Each row of a before or after table is a point. The points were changed in one or more steps. Then noise was added and the rows were shuffled. The steps act on how far a point lies along the listed directions, d1 being the first. Write out the steps. A step turns or swaps two directions, mirrors them in a line or flattens them onto one, adds a multiple of one to another, or multiplies one. Angles are multiples of 10 degrees, from the lower direction toward the higher: turns from -170 to 170, lines from 10 to 170 but not 90. Use the fewest steps. Two steps may share a direction if one is a turn and the other turns, adds or multiplies; they go together, in the order done. Otherwise the lowest direction goes first.

Directions:
(1): [ 0.44, -0.14]
(2): [-0.14, -0.44]
Before (10 x 2)
array([[-0.03, -0.03],
       [ 0.12, -0.30],
       [ 0.26,  0.02],
       [ 0.19,  0.21],
       [-0.44, -0.20],
       [-0.28, -0.33],
       [ 0.06, -0.32],
       [-0.29, -0.22],
       [-0.31, -0.06],
       [ 0.30,  0.10]])
After (10 x 2)
array([[ 0.37,  0.38],
       [-0.04, -0.06],
       [ 0.41,  0.47],
       [ 0.11, -0.08],
       [-0.61, -0.71],
       [-0.45, -0.45],
       [-0.38, -0.57],
       [ 0.22, -0.03],
       [-0.38, -0.52],
       [ 0.23,  0.36]])
Steps: add -1.5 times d1 to d2

Directions:
(1): [-0.60, -0.04, -0.26, -0.04,  0.43,  0.16]
(2): [ 0.30,  0.52, -0.01,  0.04,  0.31,  0.42]
Before (13 x 6)
array([[-0.20,  0.24, -0.20,  0.00,  0.16,  0.12],
       [-0.16, -0.74,  0.09, -0.06, -0.65, -0.59],
       [-1.01, -0.03, -0.26,  0.07,  0.72,  0.53],
       [-0.50, -0.82, -0.12,  0.13, -0.28, -0.63],
       [ 0.33,  0.07, -0.06,  0.03,  0.03,  0.02],
       [ 0.16,  0.13, -0.03, -0.13,  0.06, -0.04],
       [-0.02, -0.18,  0.17, -0.15, -0.20, -0.25],
       [-0.41, -0.88,  0.19, -0.04, -0.74, -0.78],
       [-0.05,  0.06, -0.08,  0.13, -0.02, -0.37],
       [ 0.28,  0.17,  0.16, -0.03,  0.03, -0.03],
       [ 0.18, -0.23, -0.04,  0.14, -0.47, -0.22],
       [-0.07,  0.20,  0.03,  0.17,  0.12,  0.20],
       [ 0.13,  0.22,  0.05,  0.12,  0.03, -0.05]])
After (13 x 6)
array([[ 0.27,  0.18,  0.15, -0.04,  0.06,  0.00],
       [-1.12, -0.19, -0.25,  0.05,  0.64,  0.41],
       [ 0.30,  0.09, -0.07,  0.03,  0.07,  0.04],
       [ 0.25, -0.18, -0.04,  0.14, -0.46, -0.19],
       [ 0.09,  0.24,  0.03,  0.10,  0.05, -0.03],
       [ 0.03, -0.15,  0.18, -0.14, -0.20, -0.24],
       [-0.24,  0.21, -0.21,  0.00,  0.15,  0.11],
       [-0.01,  0.06, -0.07,  0.13, -0.04, -0.37],
       [ 0.16,  0.13, -0.03, -0.14,  0.07, -0.03],
       [-0.36, -0.83, -0.06,  0.14, -0.40, -0.70],
       [-0.11,  0.19,  0.02,  0.16,  0.13,  0.19],
       [ 0.01, -0.68,  0.14, -0.06, -0.72, -0.58],
       [-0.20, -0.82,  0.26, -0.04, -0.85, -0.80]])
Steps: turn d1 and d2 by -10 degrees

Directions:
(1): [ 0.05, -0.09,  0.31,  0.37, -0.09, -0.27, -0.04,  0.01,  0.79]
(2): [ 0.15,  0.04,  0.29,  0.02, -0.50,  0.34,  0.07, -0.68, -0.06]
(3): [ 0.19, -0.26, -0.28, -0.46,  0.04, -0.40,  0.52, -0.31,  0.19]
(4): [ 0.21, -0.34, -0.09,  0.66,  0.36,  0.13,  0.37, -0.13, -0.22]
Before (12 x 9)
array([[-0.17,  0.19, -0.28, -0.42, -0.06, -0.13, -0.19,  0.47, -0.11],
       [ 0.13,  0.02, -0.33, -0.25,  0.35,  0.02,  0.03,  0.07, -0.32],
       [ 0.07,  0.03, -0.36,  0.02,  0.05,  0.35, -0.02,  0.17, -0.90],
       [ 0.07, -0.01,  0.14, -0.04, -0.43,  0.05, -0.30, -0.19,  0.14],
       [-0.11, -0.20, -0.04, -0.34, -0.27,  0.06,  0.33, -0.64, -0.17],
       [-0.04,  0.27,  0.30, -0.20, -0.57,  0.01, -0.24, -0.56,  0.04],
       [-0.32, -0.05, -0.80, -0.68,  0.46, -0.88, -0.03,  0.75,  0.14],
       [ 0.07, -0.02,  0.12, -0.51, -0.58, -0.32,  0.09, -0.55,  0.17],
       [ 0.23, -0.08,  0.35,  0.12, -0.32,  0.47,  0.18, -0.59, -0.41],
       [ 0.24,  0.03,  0.38,  0.06, -0.41,  0.40, -0.09, -0.51, -0.10],
       [-0.04, -0.04,  0.47, -0.19, -0.50,  0.36, -0.04, -0.39,  0.27],
       [ 0.00, -0.09, -0.35, -0.13,  0.37, -0.46,  0.14,  0.26,  0.26]])
After (12 x 9)
array([[ 0.07, -0.20,  0.49,  0.14, -0.36,  0.37,  0.10, -0.45,  0.30],
       [ 0.16, -0.17,  0.14,  0.28, -0.30,  0.08, -0.16, -0.24,  0.17],
       [ 0.27, -0.37,  0.13,  0.18, -0.31, -0.30,  0.40, -0.66,  0.25],
       [-0.06, -0.30,  0.00, -0.19, -0.20,  0.06,  0.42, -0.68, -0.16],
       [ 0.09, -0.01, -0.35,  0.09,  0.07,  0.35,  0.00,  0.15, -0.88],
       [-0.02, -0.04, -0.36, -0.22,  0.31, -0.47,  0.10,  0.28,  0.25],
       [ 0.11,  0.05,  0.33, -0.20, -0.44,  0.46,  0.03, -0.54, -0.43],
       [ 0.25,  0.03,  0.39,  0.07, -0.41,  0.40, -0.09, -0.48, -0.08],
       [-0.06, -0.45, -0.78,  0.21,  0.82, -0.84,  0.34,  0.61,  0.24],
       [ 0.15, -0.02, -0.32, -0.12,  0.41,  0.01,  0.08,  0.03, -0.29],
       [ 0.10, -0.24, -0.26,  0.46,  0.31, -0.08,  0.20,  0.32, -0.05],
       [ 0.15, -0.06,  0.31,  0.49, -0.30,  0.04,  0.05, -0.67,  0.08]])
Steps: mirror d1 and d4 in the line at 160 degrees

Directions:
(1): [-0.27,  0.06,  0.64,  0.27,  0.47,  0.29,  0.25,  0.07, -0.27,  0.30,
 -0.03,  0.27,  0.45, -0.34]
(2): [-0.43,  0.08,  0.01, -0.14,  0.47, -0.12, -0.31, -0.79, -0.06, -0.35,
  0.24, -0.09, -0.25, -0.25]
Before (12 x 14)
array([[-0.25, -0.05,  0.02, -0.05,  0.32, -0.14, -0.32, -0.40, -0.24,
        -0.36,  0.08, -0.02, -0.26, -0.28],
       [ 0.22, -0.11, -0.76, -0.31, -0.46, -0.31, -0.22, -0.17,  0.18,
        -0.54, -0.07, -0.10, -0.24,  0.32],
       [ 0.16,  0.18, -0.32, -0.04, -0.35, -0.23, -0.29,  0.14,  0.22,
        -0.01, -0.02, -0.02, -0.10,  0.13],
       [ 0.45, -0.21,  0.01,  0.04, -0.58,  0.01,  0.32,  0.33, -0.05,
         0.23, -0.06, -0.25,  0.08,  0.32],
       [-0.31, -0.04,  0.43,  0.05,  0.34,  0.27, -0.07, -0.22, -0.08,
        -0.02,  0.00,  0.09, -0.06, -0.26],
       [-0.06, -0.15, -0.39, -0.23,  0.02,  0.02, -0.18, -0.31,  0.13,
        -0.24,  0.20,  0.02, -0.21, -0.14],
       [ 0.80,  0.08, -0.07,  0.20, -0.78,  0.10,  0.37,  1.16, -0.05,
         0.49, -0.31,  0.09,  0.19,  0.37],
       [ 0.06,  0.15, -0.02,  0.24,  0.01,  0.17, -0.03,  0.28, -0.19,
         0.17,  0.04, -0.16,  0.29, -0.01],
       [ 0.27,  0.01, -0.65, -0.37, -0.08, -0.41, -0.18, -0.32,  0.19,
        -0.42,  0.01, -0.23, -0.66,  0.18],
       [ 0.86, -0.22, -0.83, -0.21, -1.10, -0.26,  0.15,  0.75,  0.18,
         0.08, -0.34, -0.25, -0.02,  0.11],
       [-0.09,  0.10, -0.23, -0.08,  0.10, -0.18, -0.39, -0.40, -0.09,
        -0.09,  0.03, -0.09, -0.26,  0.06],
       [-0.42,  0.27, -0.28, -0.45,  0.44, -0.37, -0.44, -0.99, -0.05,
        -0.58,  0.48, -0.20, -0.66, -0.28]])
After (12 x 14)
array([[ 0.20,  0.10, -0.20,  0.16, -0.16,  0.09, -0.10,  0.31, -0.08,
         0.11,  0.04, -0.22,  0.14,  0.09],
       [ 0.21, -0.15,  0.46,  0.23, -0.19,  0.19,  0.46,  0.27, -0.25,
         0.39, -0.04, -0.08,  0.38,  0.05],
       [-0.24, -0.09, -0.04, -0.07,  0.31,  0.17, -0.07, -0.32, -0.02,
        -0.13,  0.21,  0.16,  0.01, -0.36],
       [-0.58,  0.28,  0.01, -0.33,  0.71, -0.25, -0.34, -1.01, -0.19,
        -0.47,  0.48, -0.09, -0.52, -0.42],
       [ 0.05, -0.03,  0.65,  0.34,  0.17,  0.38,  0.61,  0.59, -0.50,
         0.62, -0.32,  0.34,  0.94, -0.75],
       [ 0.50,  0.13,  0.42,  0.41, -0.35,  0.34,  0.53,  1.11, -0.26,
         0.67, -0.31,  0.29,  0.52,  0.07],
       [ 0.05, -0.09, -0.22, -0.22, -0.20,  0.02, -0.28, -0.17,  0.20,
        -0.26,  0.02, -0.17, -0.45,  0.14],
       [-0.22,  0.13,  0.05,  0.00,  0.32, -0.08, -0.32, -0.42, -0.22,
        -0.01,  0.06,  0.03, -0.10, -0.09],
       [-0.35,  0.15,  0.47,  0.09,  0.85,  0.04,  0.13, -0.44, -0.28,
         0.02,  0.01,  0.19,  0.03, -0.48],
       [-0.46,  0.05,  0.46,  0.17,  0.59,  0.21,  0.16, -0.29, -0.35,
        -0.08, -0.04,  0.40,  0.55, -0.38],
       [-0.16,  0.27,  0.30,  0.21,  0.21,  0.04, -0.10,  0.09, -0.05,
         0.23,  0.00,  0.22,  0.30, -0.23],
       [-0.19, -0.07, -0.11, -0.10,  0.18, -0.18, -0.37, -0.38, -0.17,
        -0.40,  0.10, -0.06, -0.32, -0.20]])
Steps: mirror d1 and d2 in the line at 100 degrees

Directions:
(1): [-0.59, -0.40,  0.25, -0.26, -0.07,  0.42,  0.25,  0.42, -0.33,  0.03,
 -0.05,  0.09,  0.05, -0.32,  0.48,  0.02,  0.47,  0.14,  0.22,  0.03,
 -0.29,  0.12,  0.01, -0.81]
(2): [ 0.15, -0.38,  0.03,  0.12,  0.37, -0.04, -0.31,  0.24,  0.24, -0.10,
  0.32,  0.40, -0.72, -0.28,  0.22,  0.11,  0.55,  0.00, -0.34, -0.10,
 -0.29, -0.65,  0.02,  0.38]
(3): [-0.10,  0.07,  0.04, -0.06, -0.09,  0.19, -0.33, -0.19, -0.28,  0.05,
  0.72, -0.42, -0.19,  0.55, -0.19,  0.00, -0.14, -0.41,  0.00,  0.52,
 -0.57, -0.26,  0.49, -0.31]
(4): [-0.48, -0.30, -0.09,  0.19, -0.35,  0.11, -0.60, -0.37,  0.17,  0.15,
 -0.18,  0.04, -0.09,  0.15, -0.49,  0.33,  0.20, -0.20, -0.35, -0.03,
  0.37, -0.16, -0.71, -0.45]
(5): [-0.16,  0.36,  0.11,  0.07, -0.45,  0.29, -0.28,  0.06, -0.67,  0.28,
  0.40,  0.28, -0.50, -0.14,  0.28,  0.32, -0.49,  0.14,  0.37, -0.45,
  0.27,  0.00, -0.15,  0.29]
(6): [-0.11,  0.18, -0.41,  0.66,  0.09, -0.21, -0.20, -0.26, -0.06,  0.23,
  0.08,  0.05,  0.02, -0.74, -0.40, -0.28,  0.08,  0.05,  0.04, -0.48,
 -0.17,  0.10,  0.64, -0.45]
Before (12 x 24)
array([[-0.28, -0.06, -0.09,  0.35, -0.22,  0.10,  0.06,  0.01,  0.01,
         0.14, -0.17,  0.22,  0.13, -0.67,  0.03,  0.08,  0.23,  0.20,
         0.15, -0.48,  0.09,  0.18, -0.10, -0.34],
       [ 0.35, -0.09, -0.01, -0.21,  0.56, -0.24,  0.14,  0.26,  0.04,
        -0.06,  0.33, -0.07, -0.10,  0.00,  0.16, -0.29,  0.41, -0.06,
        -0.29,  0.30, -0.65, -0.34,  0.60,  0.15],
       [-0.26, -0.25, -0.05,  0.08,  0.00, -0.28, -0.09, -0.19,  0.30,
        -0.05, -0.22, -0.16,  0.35, -0.07, -0.14, -0.26,  0.40, -0.15,
        -0.32,  0.11, -0.18,  0.00,  0.21, -0.59],
       [ 0.06,  0.33, -0.23,  0.35,  0.07, -0.18, -0.11, -0.10, -0.02,
         0.08,  0.04,  0.08, -0.08, -0.41, -0.34,  0.00, -0.27,  0.20,
         0.08, -0.42,  0.18,  0.18,  0.02,  0.30],
       [-0.02, -0.11, -0.08, -0.04,  0.23, -0.26,  0.63,  0.21,  0.15,
        -0.01, -0.69, -0.02,  0.60, -0.44,  0.09, -0.13,  0.12,  0.44,
         0.17, -0.05,  0.13,  0.77, -0.09, -0.23],
       [ 0.21, -0.09, -0.13,  0.12,  0.35, -0.38,  0.08,  0.02,  0.31,
        -0.06,  0.07,  0.10, -0.21, -0.22,  0.03, -0.04,  0.21,  0.13,
        -0.16, -0.11, -0.17, -0.26,  0.25,  0.34],
       [ 0.11,  0.03, -0.25,  0.30,  0.17, -0.15,  0.05, -0.11,  0.33,
        -0.03,  0.17, -0.07,  0.20, -0.18, -0.17, -0.36,  0.27, -0.14,
        -0.10,  0.08, -0.41, -0.08,  0.58, -0.20],
       [-0.62, -0.17, -0.22,  0.40, -0.24,  0.12, -0.49, -0.37, -0.07,
         0.24, -0.17,  0.23, -0.32, -0.38, -0.38,  0.18,  0.28, -0.02,
        -0.08, -0.31,  0.03, -0.11, -0.23, -0.66],
       [-0.09,  0.01, -0.11, -0.11, -0.05, -0.20, -0.13, -0.21,  0.21,
        -0.19, -0.04, -0.24,  0.32,  0.41, -0.24, -0.19, -0.18, -0.33,
        -0.14,  0.14,  0.05,  0.17, -0.11, -0.10],
       [ 0.08,  0.06,  0.15, -0.04, -0.19,  0.28, -0.09,  0.27, -0.29,
         0.07,  0.23,  0.13, -0.39,  0.12,  0.21,  0.24, -0.27,  0.02,
         0.18, -0.09, -0.11, -0.20,  0.01,  0.28],
       [ 0.17, -0.06, -0.14,  0.02,  0.00,  0.01, -0.03, -0.05, -0.15,
         0.16,  0.33,  0.11, -0.23, -0.21, -0.24,  0.02, -0.03, -0.18,
         0.05,  0.11, -0.29, -0.13,  0.59,  0.02],
       [ 0.01, -0.44, -0.02, -0.05,  0.20, -0.06,  0.22,  0.32,  0.48,
        -0.03, -0.50,  0.34, -0.11, -0.29,  0.13, -0.03,  0.47,  0.02,
        -0.21, -0.11,  0.31, -0.02, -0.28, -0.05]])
After (12 x 24)
array([[-0.14, -0.08, -0.16,  0.04, -0.29,  0.19, -0.45, -0.40, -0.30,
         0.29,  0.65, -0.23, -0.24,  0.27, -0.61,  0.15, -0.15, -0.53,
        -0.02,  0.48, -0.46, -0.24,  0.59, -0.46],
       [-0.39, -0.21, -0.12, -0.08, -0.12,  0.05, -0.67, -0.45, -0.06,
         0.20,  0.45, -0.51,  0.06,  0.71, -0.69,  0.06,  0.27, -0.58,
        -0.52,  0.66, -0.41, -0.37,  0.06, -0.82],
       [ 0.04, -0.26, -0.07, -0.07,  0.09, -0.25,  0.82,  0.40,  0.62,
        -0.04, -1.48,  0.55,  0.55, -0.73,  0.23, -0.12,  0.26,  0.49,
         0.02, -0.62,  1.08,  0.70, -0.80,  0.07],
       [ 0.18, -0.60, -0.12,  0.20,  0.63, -0.54,  0.69,  0.66,  0.77,
        -0.15, -1.39,  0.92,  0.15, -1.42,  0.48,  0.01,  0.84,  0.97,
        -0.22, -0.86,  0.68,  0.50, -0.83,  0.49],
       [-0.07, -0.07,  0.00, -0.03,  0.12, -0.31,  0.14, -0.06,  0.17,
        -0.11, -0.03, -0.28,  0.40, -0.06,  0.04, -0.43,  0.26, -0.12,
        -0.14,  0.22, -0.44,  0.06,  0.62, -0.46],
       [ 0.09,  0.24, -0.26,  0.39,  0.12, -0.29,  0.01,  0.00,  0.16,
         0.07, -0.29,  0.31, -0.05, -0.70, -0.24,  0.02, -0.14,  0.38,
         0.02, -0.68,  0.46,  0.24, -0.26,  0.48],
       [-0.04,  0.01, -0.10,  0.34, -0.04, -0.07,  0.53,  0.28,  0.15,
         0.06, -0.71,  0.53,  0.33, -1.15,  0.33, -0.02,  0.24,  0.59,
         0.28, -0.88,  0.44,  0.45, -0.25,  0.04],
       [-0.14,  0.44, -0.12,  0.08, -0.06,  0.00,  0.47, -0.07, -0.43,
         0.14, -0.18, -0.05,  0.26, -0.40,  0.07, -0.29, -0.31,  0.24,
         0.57, -0.21, -0.21,  0.51,  0.59, -0.35],
       [ 0.19,  0.04, -0.03, -0.18,  0.25, -0.23, -0.06,  0.03,  0.14,
        -0.30,  0.42, -0.23,  0.02,  0.41,  0.03, -0.32, -0.13, -0.36,
        -0.09,  0.29, -0.45, -0.10,  0.43,  0.19],
       [-0.13, -0.03, -0.26,  0.34, -0.03, -0.01, -0.31, -0.35,  0.26,
         0.06,  0.38, -0.26,  0.13,  0.12, -0.45, -0.25,  0.24, -0.38,
        -0.21,  0.29, -0.48, -0.20,  0.51, -0.53],
       [-0.18, -0.06, -0.21,  0.17, -0.09, -0.32, -0.02, -0.33,  0.34,
         0.09, -0.42, -0.03,  0.22, -0.07, -0.39,  0.10,  0.01,  0.11,
        -0.19, -0.20,  0.39,  0.09, -0.34, -0.13],
       [-0.13,  0.07,  0.13, -0.01, -0.41,  0.38, -0.33,  0.03, -0.36,
         0.15,  0.29, -0.05, -0.33,  0.39, -0.07,  0.33, -0.36, -0.18,
         0.13,  0.07, -0.09, -0.17, -0.10, -0.04]])
Steps: turn d2 and d4 by 140 degrees; multiply d3 by 3
